Each row of a before or after table is a point. One or more steps were done to the points. Then noise was added and the rows were shuffled. The steps act on columns, c1 being the first. Write out the steps. A step turns or swaps two columns, mirrors them in a line or flattens them onto one, adds a multiple of one to another, or multiplies or shifts one. Angles are multiples of 10 degrees, from the lower column toward the higher: turns from -170 to 170, lines from 10 to 170 but not 90. Use the fewest steps. Two steps may share a column if one is a turn and the other turns, adds or multiplies; they go together, in the order done. Otherwise the lowest column goes first.
(in the rows, 128 means zero)

Before, 8 rows:
98; 144
209; 129
93; 127
117; 146
107; 77
144; 153
117; 154
145; 136
After, 8 rows:
106; 146
134; 153
190; 77
148; 120
119; 157
151; 137
133; 151
79; 103
Steps: turn c1 and c2 by -40 degrees

Before:
131; 90; 150
130; 96; 127
103; 191; 165
128; 155; 141
141; 161; 99
179; 164; 80
88; 117; 146
133; 117; 164
104; 110; 172
After:
132; 93; 161
92; 120; 142
102; 98; 165
110; 139; 166
116; 108; 109
148; 134; 92
144; 171; 63
127; 150; 153
109; 57; 93
Steps: turn c1 and c3 by 120 degrees; turn c2 and c3 by -120 degrees

Before, 13 rows:
159; 41; 113; 118
113; 136; 151; 155
107; 146; 143; 138
169; 134; 149; 143
108; 136; 141; 146
117; 113; 91; 57
114; 64; 129; 122
112; 112; 135; 94
110; 141; 149; 144
108; 124; 125; 60
111; 148; 146; 137
139; 56; 143; 52
118; 138; 145; 125
After, 13 rows:
113; 70; 113; 96
133; 30; 147; 152
163; 71; 131; 200
101; 159; 138; 135
139; 58; 91; 107
115; 132; 136; 119
108; 146; 138; 116
111; 95; 124; 125
157; 145; 165; 129
104; 147; 128; 119
102; 151; 137; 125
103; 147; 127; 128
119; 91; 122; 182
Steps: turn c1 and c3 by 30 degrees; turn c2 and c4 by -60 degrees

Before, 13 rows:
116; 149; 140; 132; 138; 130
117; 128; 129; 115; 132; 134
128; 113; 131; 147; 130; 147
146; 147; 145; 143; 127; 144
116; 140; 139; 139; 105; 7
127; 117; 139; 120; 128; 129
113; 129; 109; 123; 134; 139
120; 134; 136; 132; 136; 146
113; 125; 144; 128; 135; 118
122; 130; 99; 120; 130; 138
116; 133; 138; 117; 124; 135
153; 133; 140; 115; 130; 146
119; 134; 132; 125; 97; 148
After (13 x 6):
118; 133; 128; 120; 117; 148
112; 147; 129; 138; 158; 131
114; 138; 127; 155; 125; 7
112; 127; 128; 115; 154; 138
120; 132; 128; 138; 156; 146
114; 122; 127; 128; 155; 118
115; 131; 127; 101; 145; 135
122; 128; 128; 108; 150; 138
116; 126; 128; 97; 153; 134
152; 137; 128; 96; 150; 146
143; 150; 127; 166; 147; 143
129; 117; 127; 109; 147; 129
130; 113; 127; 175; 150; 147
Steps: turn c1 and c2 by 10 degrees; multiply c3 by 0; multiply c4 by 2.5; shift c5 by 20

Before:
130; 136; 97; 113; 164; 184; 138; 156
172; 155; 146; 136; 103; 170; 111; 93
115; 77; 117; 74; 123; 104; 166; 136
109; 128; 104; 75; 125; 103; 186; 143
162; 91; 151; 173; 107; 117; 111; 104
209; 99; 114; 140; 112; 141; 112; 112
174; 131; 89; 153; 121; 130; 129; 95
115; 88; 116; 66; 171; 82; 154; 108
110; 106; 97; 103; 153; 105; 176; 146
151; 137; 108; 151; 130; 144; 116; 106
168; 106; 122; 137; 91; 152; 135; 96
200; 137; 120; 147; 94; 141; 77; 107
105; 125; 70; 105; 127; 177; 125; 114
102; 113; 98; 89; 125; 105; 132; 153
After:
151; 122; 109; 104; 121; 123; 91; 148
171; 130; 88; 91; 130; 85; 92; 156
111; 141; 119; 137; 178; 120; 154; 77
201; 161; 121; 109; 116; 67; 70; 146
174; 148; 143; 91; 100; 123; 131; 134
109; 132; 104; 145; 130; 120; 167; 72
110; 88; 120; 112; 182; 97; 146; 71
109; 110; 93; 143; 155; 123; 148; 97
99; 139; 99; 151; 140; 131; 101; 93
205; 153; 116; 116; 155; 62; 97; 136
99; 131; 66; 116; 129; 196; 69; 105
171; 167; 122; 98; 143; 109; 132; 130
163; 156; 152; 103; 159; 90; 136; 170
128; 88; 99; 154; 130; 179; 107; 111
Steps: add -1 times c1 to c6; mirror c2 and c5 in the line at 130 degrees; add 1 times c3 to c7; swap c4 and c8

Before, 14 rows:
135; 110; 118; 122; 114; 109; 140; 117; 112
122; 145; 112; 113; 128; 113; 152; 150; 125
127; 102; 130; 125; 134; 127; 178; 102; 119
115; 124; 129; 117; 148; 112; 138; 218; 151
112; 126; 129; 166; 145; 139; 145; 102; 141
124; 118; 140; 136; 103; 120; 146; 110; 121
102; 107; 135; 116; 130; 122; 144; 100; 113
116; 127; 137; 143; 116; 111; 145; 104; 169
118; 113; 120; 131; 118; 187; 149; 105; 113
107; 102; 130; 116; 194; 132; 155; 99; 118
125; 108; 140; 142; 110; 114; 141; 96; 116
102; 106; 115; 113; 108; 112; 151; 144; 124
131; 104; 100; 132; 174; 115; 136; 101; 207
131; 116; 141; 115; 126; 112; 136; 112; 165
After:
133; 107; 139; 119; 142; 150; 112; 133; 151
99; 124; 132; 174; 104; 134; 126; 158; 133
101; 122; 127; 161; 150; 85; 120; 46; 142
111; 104; 121; 110; 116; 102; 143; 183; 108
135; 92; 99; 215; 159; 154; 94; 143; 183
77; 94; 119; 85; 129; 132; 136; 103; 117
112; 157; 113; 125; 142; 125; 134; 106; 113
117; 111; 140; 83; 103; 150; 134; 136; 111
124; 94; 141; 97; 104; 158; 137; 146; 116
89; 84; 132; 246; 185; 146; 135; 155; 107
126; 82; 129; 141; 137; 140; 148; 151; 100
139; 100; 117; 100; 125; 148; 137; 123; 113
76; 95; 133; 127; 143; 152; 140; 146; 109
104; 127; 140; 109; 102; 158; 114; 137; 155
Steps: multiply c1 by 2; multiply c2 by 1.6; multiply c5 by 2; turn c4 and c5 by -70 degrees; turn c6 and c8 by 140 degrees; flatten c7 and c9 onto the line at 120 degrees

Before, 14 rows:
120; 126; 129; 98; 138; 74; 108; 114; 138; 140; 145
164; 65; 154; 113; 172; 97; 153; 93; 114; 102; 131
131; 130; 136; 137; 104; 127; 135; 100; 135; 75; 125
86; 100; 196; 129; 115; 144; 156; 86; 89; 124; 132
161; 150; 162; 131; 170; 116; 109; 85; 158; 104; 112
106; 138; 126; 155; 94; 97; 153; 157; 144; 157; 164
163; 114; 113; 90; 163; 140; 78; 88; 160; 136; 115
113; 150; 155; 83; 148; 117; 79; 107; 75; 127; 197
172; 134; 120; 101; 146; 138; 154; 76; 136; 159; 135
172; 139; 126; 171; 124; 58; 134; 147; 122; 130; 139
99; 154; 167; 96; 156; 137; 136; 133; 73; 124; 155
107; 74; 143; 111; 94; 141; 89; 127; 126; 129; 185
138; 152; 174; 114; 153; 92; 156; 118; 146; 138; 156
94; 131; 112; 150; 139; 112; 94; 104; 148; 106; 167
After (14 x 11):
175; 152; 213; 135; 91; 114; 154; 174; 161; 145; 107
132; 133; 217; 134; 148; 128; 110; 153; 136; 97; 122
120; 123; 110; 101; 108; 76; 121; 143; 135; 131; 143
123; 147; 162; 85; 70; 116; 118; 151; 75; 145; 203
76; 100; 222; 128; 158; 143; 133; 170; 89; 176; 130
159; 113; 93; 92; 73; 146; 137; 170; 160; 124; 113
79; 76; 147; 107; 112; 137; 81; 126; 127; 140; 185
95; 134; 142; 150; 89; 114; 122; 152; 149; 103; 167
178; 138; 119; 168; 136; 59; 135; 107; 123; 130; 142
107; 139; 77; 152; 174; 100; 112; 96; 146; 148; 165
174; 130; 66; 105; 140; 137; 159; 181; 129; 139; 139
149; 151; 168; 116; 142; 90; 164; 141; 147; 168; 156
116; 154; 185; 97; 117; 136; 155; 122; 72; 155; 157
137; 65; 200; 116; 127; 89; 177; 161; 111; 132; 129
Steps: add 0.5 times c2 to c1; turn c3 and c10 by 50 degrees; multiply c3 by 2; mirror c5 and c7 in the line at 60 degrees; multiply c8 by -1
